Every row gives one point. Examples show where two turns around zero, p and q, send a point. Where does a point land after both, in the order given? Backwards means that the second turn is done in reverse. Each puzzle has new turns, and all numbers are rounded.
In the rows, zero is written as 128.

Turn p:
[ 96 105] => [126 167]
[112 157] => [161 126]
[176 121] => [97 91]
Turn q:
[112  97] => [157 109]
[184 125] => [137 183]
[ 88 136] => [116  89]
[129 154] => [102 132]
Where do these land?
p, then q: [114 138] => [123 145]
p, then q: [109  82] => [ 85 104]
q, then p: [160 164] => [175 136]

Turn p:
[ 88 110 102] => [ 97 168 123]
[199 105 142] => [183  96  87]
[ 96 175 115] => [113 142 182]
[150 130 159] => [138  92 122]
[107 146 138] => [109 122 150]
[128 102 112] => [128 147 104]
Turn q:
[141 165 173] => [105 172  95]
[179 133  82] => [ 99  69 106]
[104 152 165] => [122 178 131]
[128  80 102] => [165  89 140]
[112 117 130] => [142 133 141]
[103 122 117] => [135 128 155]
Where do these land?
q, then p: [119 113  91] => [117 108  94]
p, then q: [132 197 166] => [192 159  93]
q, then p: [148  94 124] => [153 139  99]
q, then p backwards: [113 108 131] => [145 143 117]

Turn p:
[ 74 143 190 141] => [116  70 166  81]
[141  98 100 128] => [110 147 101 149]
[190 121 130  97] => [173 150  79 129]
[112 140 106 164] => [112 123 158 160]
[123 138 114 110] => [129 151 136 120]
Turn q:
[165 118 130 148] => [150 127 133 165]
[105 134 146  38] => [141 180 120  51]
[125 108 136 175] => [101 120 136 171]
[120 114  90 156] => [116  92 159 139]
[143 130 149 154] => [126 131 112 161]
[111 164 117  96] => [136 117 108  82]
Where do these land?
q, then p: [147  51 133 132] => [164  65 160 120]
q, then p: [122 176 134  80] => [143 192 112 120]
p, then q: [105 100 113 150] => [ 85 120 134 121]
p, then q: [139 173 104 123] => [147 133  86 153]
q, then p: [130 175 143 139] => [106 162 120 156]
q, then p: [124  92 141 146] => [127  97 157 127]

Turn p:
[108 155 118 119 162 117] => [149 122 156 156 151 134]
[117 140 140 183  75 127] => [101 186 117 129  93 156]
[159 103 130  87 171  57] => [162  43 114 161 108 123]
[ 91 164 150 100 107 150] => [144 171 105 139 174 127]
[ 85 109 110 150 136 187] => [ 74 150 160 108 170 123]
[142  65 124 103 133 120] => [103  72 103 111 127 116]
[184 138 169 140 119 161] => [142 157 118 102  91  73]
[127 136  90 128 125 141] => [133 128 149 103 140 149]
[138 142 121 143 124  90] => [144 124 131 145  98 152]
Turn q:
[137 207 162  85 138 161] => [ 67 133 124 161  71 176]
[123 166 160 111 141 212] => [130 146 102 170  78 197]
[159  80 126 133 112 102] => [131 115 111 101 181 114]
[137 145 103 123 128 125] => [122 103 129 131 113 117]
[ 89  91 134 155 155 139] => [180 157 153 135 144 133]
[139 115 141 112 132 100] => [107 127 140 112 154 131]
[137  85 107 145 158 119] => [163 107 145 132 168 123]
[ 88 108 100 131 101 117] => [159 136 136  88 113 101]
[142 154 120 156  86  77] => [ 93 131 113 120 130  61]
Where do these land?
q, then p: [156 147 149 131 161 155] => [ 90 155 161 120 123 123]
q, then p: [ 88 109 164 100 139 116] => [161 159 119 136 157  93]
p, then q: [102 162  86 121  34  92] => [156  78  81 164  59 175]
q, then p: [152  99 149 126 122 123] => [135 110 159 130 150 118]
q, then p: [159 104 137 100 188 118] => [ 88 125 148 139 144  67]
q, then p: [123 127 102 140 131 165] => [123 125 125  94  96 130]
p, then q: [116 148 109 178 120 126] => [116 165 104 143  96 141]

Turn p:
[101 120 143 139 108 121 177 157] => [157 110 154 165 109 146 116 157]
[134 122 143  86 184 127  97 138] => [ 83  87 105 102 135 102 149 139]
[116 152 125 111 116 117 129 158] => [136 100 108 147 135 144 113 125]
[148 116 135 116 115 101 109 127] => [118 121 121 119 104 114 110 103]
[147 161 149 148 123 159 130 144] => [174 124 122 109 156 120 124 137]
[129 114 118 131 122 143 105 135] => [131 141 104 120 115 129 140 129]
[121 129 123 147 138 112 113 116] => [121 130 139 115 125 142 142 108]
[134 117 113 137 112 150 100  31] => [ 90 214 142  86 140 133 116 113]
[122 120 103 136 133 122 191 145] => [141 126 157 189 131 123 142 141]
Turn q:
[153 117 114 131  99 143  96 170] => [106 102 141 180 140 139 105 128]
[100 136 147 157 160 110 176 132] => [144 157 131 113  80 116 172 125]
[135 107 107 122 138 143 113 126] => [125 120 105 142 150 132 128 113]
[156 114 151 100 143 123 116 119] => [140 136 114 133 154  95 111 145]
[124 121 118 106  82 154 128 141] => [100 101 157 133 159 141 134 134]
[139 104 118 101 136 105 113 110] => [151 138 105 131 162 134 120 143]
[116 155 120 135 129 108 129 143] => [132 121 128 125  97 146 127 144]
[124 161 107 121 105 174 116 161] => [ 80  74 136 134 118 137 123 126]
[ 73 149 167 176 151 111 152  98] => [169 150 149  79  73 119 150  97]
[160 116 131 132 138 109 141  81] => [133 181 111 111 146 122 111 125]
Where do these land?
q, then p: [134 119 154 150 160 165 104 144] => [112 151 160 123 101 138 122  86]
p, then q: [153 136 149 174 117 102 138 127] => [131 156 139 117 154  95  92 139]
p, then q: [147 138 103 108 152 138 145 135] => [148 152 111 133 100 139 145 123]
q, then p: [ 88 151 141 112  92 171 135  91] => [ 68 111 131 120 113 111 103 173]
p, then q: [109 116 116 124 148 117 108 135] => [119 127 139 117 138 138 160 118]
q, then p backwards: [147 117  91 136 154 140 107 103] => [132 155  99 107 104 127  94 133]
p, then q: [110 126 100 103  87 163 132 151] => [ 94 112 111 155  98 163 114 108]
q, then p: [145 121 101 127 109 100 107 104] => [132 133  96 103 157 123 154 134]
q, then p: [114 150 150 106 161 102 119 149] => [149 121 109 156  95 104 120 104]
q, then p: [149 134 160  99  93 100 147 128] => [146  65 114 115 128 128 127 134]
p, then q: [111  99 144 170 137 110 167 140] => [114 150 182 143 128  91 124 130]

Turn p:
[150 125 123 158 143 119  93 131 140] => [157 118 104 121 106 101 138 137 142]
[ 93 154  84 128 127 148 139 129 111] => [114  97 134 140 120 155 115 149  85]
[101 173 110 138 141 115  94  93  31] => [130  59 181 115  79 162  81 162 152]
[134 125 172  81 111 152 109 150 163] => [ 85 145 138 103 152  88 163  99 128]
[153  98 132 134  54  96 109 155 123] => [133 145 130 131 125 155 206 135 171]
[121 157 101 105 173  86 149 119 173] => [160 116 136 168 178  88 103 144 102]
[165 110 118 130 154 167 114 131 120] => [142 141 108  74 114 120 120 134 113]
[127 126 157 105 108  96 166 151 144] => [107 154 132 155 177 132 140 124 152]
[141 140 130 157 134 137 162 114 150] => [131 163 110 153 116 120 106 136 116]
[ 97 114 156 131 126 142 139 147 115] => [ 94 120 112 126 134 147 120 101 139]
[127 106 117 144 138 138 155 114 119] => [143 144 115 129 123 155 106 119 117]
[127 110 137 125 127 140 107 103 145] => [139 133 136 120 112 112 136  96 121]
Turn q:
[114 144 131  91 104 127 107 102 115] => [ 94 138 130 152 123 110  94 122 145]
[125 149 137  93 135 171 135 105 116] => [105 153 133 121 172 105 101 128 134]
[112 144 120 169 110 141  90 136 137] => [ 96 107 140 106 110 171 123 130 124]
[171  71  95 111 108 141 172 130 124] => [181 143  91 157 159 142 133  78 122]
[170 125 118 127 133 117 158 119  88] => [142 154 120 152 150 125 169 114 154]
[118 196 126 115 103 125 126 134 141] => [ 84 153 100  98 103 121 113 144 148]
[112 109 122 152 164 107  87 173 146] => [157  67 148 105 102 141 132 150 135]
[160 102 120 134 149 111 148 101 145] => [167 149 147 131 122 118 149  98 118]
[108 127 174 151 121 124  89 160 149] => [127 106 145 123 100 157 108 182 110]
[154  78 115 141 158 113 170 134 130] => [189 124 125 137 142 121 169 107 110]
[ 65 163 148 124 124 130 125 113 117] => [ 67 115 130 125 124  97 118 153 109]
Where do these land?
q, then p backwards: [ 87  89 136 133 129 126 128 140 126] => [ 93 148  92 127 145 126 118 130 138]
q, then p: [116 142 148  81 122 155 176  88 153] => [144  70 164 141 126 112 107 170 154]
p, then q: [160 148 135 129 119  78 124 145  77] => [175 126 113  86 118 143  95 159 109]
p, then q: [105 124 113 176 142 138 121 112  84] => [126 122 124 145 138 180  86 101 127]
q, then p: [145 117 141 140 139 162  76 152 143] => [104 136 114  74 126  97 142 104 126]
q, then p: [126 150 133 153 128 147 113 166 147] => [103 123 129  93 151 133 147 122 102]
p, then q: [133 164 121  71 149 123 143 107 165] => [131 116 163 148 116 106 166 180 150]
p, then q backwards: [114 136 139 117 114 112 146  84 156] => [141  99 140 116 126 119 123  78 119]
q, then p: [138 105 127 155 153 146 138 132 144] => [125 152 139  93 138 131 104 131 136]
q, then p: [156 104  87 125  87  92 115 155  85] => [157 168  91 153  88 133 142 119  79]
